Every row gives one point. Each copy is the shape, with its points in the same order, turned, moved and blurred by noise. Some copies are also mirrored. Which?

Shape, 8 rows:
[[  0  38 -21]
 [-13 -11  39]
 [ 24 -42  23]
 [ 23 -41  13]
 [-48  57  22]
 [-46 -16  22]
 [-21  27 -34]
 [ -2 -26 -25]]
Copy 1:
[[-17  21 -41]
 [ 39 -14  10]
 [ 10 -53   3]
 [ -6 -54  -1]
 [ 31  63  -6]
 [ 15   9  42]
 [-23  36 -10]
 [-32 -26   3]]
Copy 1 is: only turned
Copy 2:
[[-46  -6 -25]
 [ 22 -31   5]
 [ 37  14  17]
 [ 28  20  18]
 [-34 -74 -29]
 [ -1 -50  31]
 [-57 -13  -3]
 [-16  14  31]]
Copy 2 is: mirrored

Shape (12 x 6):
[[ -5 -33 -24  29  52 -13]
 [ 26  24  28 -26 -54 -24]
 [-13  25  62  -9 -32 -58]
 [ 48 -21  17  -2   5 -33]
 [  9 -58 -27  30  31  10]
 [  7 -47 -17  32  26  43]
 [-10 -36  -3  35 -39   2]
 [  0   3  13 -38 -32   2]
 [  7  17   5 -18 -23 -32]
 [  8 -15  -8  67  17  18]
 [ 16  35  44 -17  -5 -25]
 [  9 -19 -50  38   2   9]]
Copy 1:
[[-37 -69  12  20  24 -26]
 [ 48  10 -18 -30  -8  31]
 [ 36   6 -16 -31  55  52]
 [ 18 -64   6 -23  -3  23]
 [-54 -67  12   1  -9 -26]
 [-66 -45  18  15 -29 -15]
 [-46 -13 -33 -28  -5   1]
 [ 21  18  10 -22  -8   2]
 [ 35  -7 -13 -13  14   6]
 [-57 -49 -21  31  -6  13]
 [ 41  -6   9   2  21  42]
 [-33 -45 -29  20 -19 -32]]
Copy 1 is: mirrored
Copy 2:
[[-15  32 -34 -60   3  24]
 [  0 -60  21  32 -16 -10]
 [ 16 -82 -25  20   5  27]
 [-17 -41  12 -45 -15  -3]
 [-39  27 -19 -62  23  -7]
 [-35  37   0 -47  50 -11]
 [-25  -4 -35  -3  43 -38]
 [-31 -22  17  35   7   5]
 [ -6 -32  -7  16 -19   8]
 [ 17  18 -22 -56  45 -19]
 [ 19 -56  18   8  -8  23]
 [-11  37 -21 -32   8 -28]]
Copy 2 is: mirrored
Copy 3:
[[ 24  60 -12  19   4 -21]
 [-26 -41  10 -62 -15   1]
 [-11  -4  29 -82  12  45]
 [ 10  25  -2 -53 -18 -33]
 [ 48  41 -26  26  -2 -40]
 [ 43  20 -29  42 -30 -23]
 [ 39 -22 -37   1  16   6]
 [-12 -34  27 -17 -12  -2]
 [-22  -3  12 -38   8  -1]
 [ 27  28 -59  15 -16   6]
 [-30   7  22 -56 -25  21]
 [ -1  11 -57  28  14 -28]]
Copy 3 is: mirrored
Copy 4:
[[  3 -51  44 -28 -12 -21]
 [ 34  60 -29 -27  40   9]
 [ 56  76  18 -27  -3  15]
 [ 48   2  11 -44  28 -33]
 [ 19 -72   6 -29 -13 -28]
 [ 16 -69 -19  -2 -13 -28]
 [ 32 -23 -38 -30 -25  16]
 [ 25  20 -27   2  35  14]
 [ 16  34   4 -28  23  10]
 [ -4 -30  -9 -34 -43 -41]
 [ 24  56  12 -12  20 -17]
 [-14 -50 -18 -50  -9  -7]]
Copy 4 is: only turned
